Each point is reached from the start by the listed moves, each made 0, 1 or 2 times, or once backwards (-1), plus a little noise. Is the number of moves made odd or even? Then give how often each move was made.
(in the rows, 128 means zero)

Moves:
(1): [139 158]
(2): [101 125]
Start: [126 129]
Points:
[137 158] => odd (1, 0)
[175 191] => odd (2, -1)
[142 102] => even (-1, -1)
[153 133] => odd (0, -1)

Moves:
(1): [122 121 145 142 135  96]
(2): [140 110 164 130 138 124]
(3): [104 139 120 111 154 146]
(4): [148 143 142 146 117 140]
Start: [116 125 105 122 131 121]
Points:
[ 97  84 153  92 188 120] => even (0, 2, 1, -1)
[142 140 166 187 124  82] => even (2, 0, 0, 2)
[115 126 105 123 131 121] => even (0, 0, 0, 0)
[102  87 203 138 190  68] => odd (2, 2, 1, 0)

Moves:
(1): [109 130 133 121 144 147 143 148 100 110 147]
(2): [134 130 130 125 146 146 126 127 129 127 123]
(3): [111 122 138 140 127 138 141 113 130 127 119]
(4): [119 114 114 136 128 129 115 120 135 125 113]
(5): [129 139 121 106 129 125 130 143 129 148 131]
(6): [131 143 113 146 142 141 134 128 153 125 121]
(7): [142 125 125 136 121 143 135 140 134 141 128]
(8): [120 114 144 121 138  92 116 145  91 160 149]
(9): [123 119 126 122 137 135 138 127 144 124 142]
Start: [133 132 125 139 126 129 130 126 113 138 140]
Points:
[128 163 145 179 198 185 166 185  56 127 178] => even (2, 1, 0, -1, -1, 2, 1, 1, -1)
[132  87 161  88 130   7  75 141  48 208 191] => odd (-1, 0, -1, 0, 0, -1, -1, 2, 1)
[140 127  67 190 138 207 127 122 166  72 109] => even (1, 0, -1, 2, -1, 1, 1, -1, 0)

Moves:
(1): [135 136 129 122 127 129 127 129 126 131 126 118]
(2): [122 121 150 128 152 133 125 129 142 131 134 154]
(3): [123 129 131 131 129 123 130 112 126 129 137 132]
(4): [135 123 117 118 127 114 137 133 125 119 116 116]
(5): [134 131 121 132 134 128 128 126 125 128 118 119]
(6): [124 123 116 139 127 111 142 132 121 139 127 108]
(7): [123 130 133 127 126 123 119 134 138 117 125 129]
(8): [137 129 147 123 132 125 110 145 128  95 129 133]
(9): [119 137 126 129 133 130 151 124 119 142 126 132]
(10): [121 124 135 114 114 118 104 128 121 110 115 141]
(11): [123 131 113 129 139 131 141 127 125 142 142 124]
(12): [128 139 133 136 142 130 139 118 130 145 146 162]
Start: [134 118 126 138 142 123 111 134 136 135 124 146]
Points:
[117 177 108 124 165 137 139 104 129 183 109 174] => odd (2, 0, 0, 0, 2, -1, 2, -1, 2, 1, 1, 1)
[158 126 218  90 194 109  67 162 148  49  90 237] => odd (1, 2, 0, 2, 1, -1, 0, 2, 1, 1, -1, 1)
[ 73 100 145 120 126  73 126 112 122 140  89 195] => odd (-1, 1, 1, 1, -1, 1, 1, -1, 2, 2, -1, 0)
[162 124 158 115 191 115  92 107 179 130 101 190] => odd (2, 2, 1, 2, 2, -1, 1, -1, -1, 0, -1, 1)
[143 123 132 156 249 115 163 167 140 137 143 141] => even (0, 2, 0, 1, 2, 1, 0, 2, 1, -1, 2, 0)
[164 176 104 158 187 141 193 113 103 171 134 177] => even (0, -1, 0, 1, 2, -1, -1, 1, 2, -1, 0, 2)
[152 132 172  89 177  82  67 181 153  52 117 180] => even (2, 1, 0, 2, 0, 0, 2, 2, 0, 1, 1, 1)
[112 131  43 180 143 118 171  93 122 204 158  54] => even (0, -1, 2, -1, 1, 1, 1, -1, 0, -1, 2, -1)
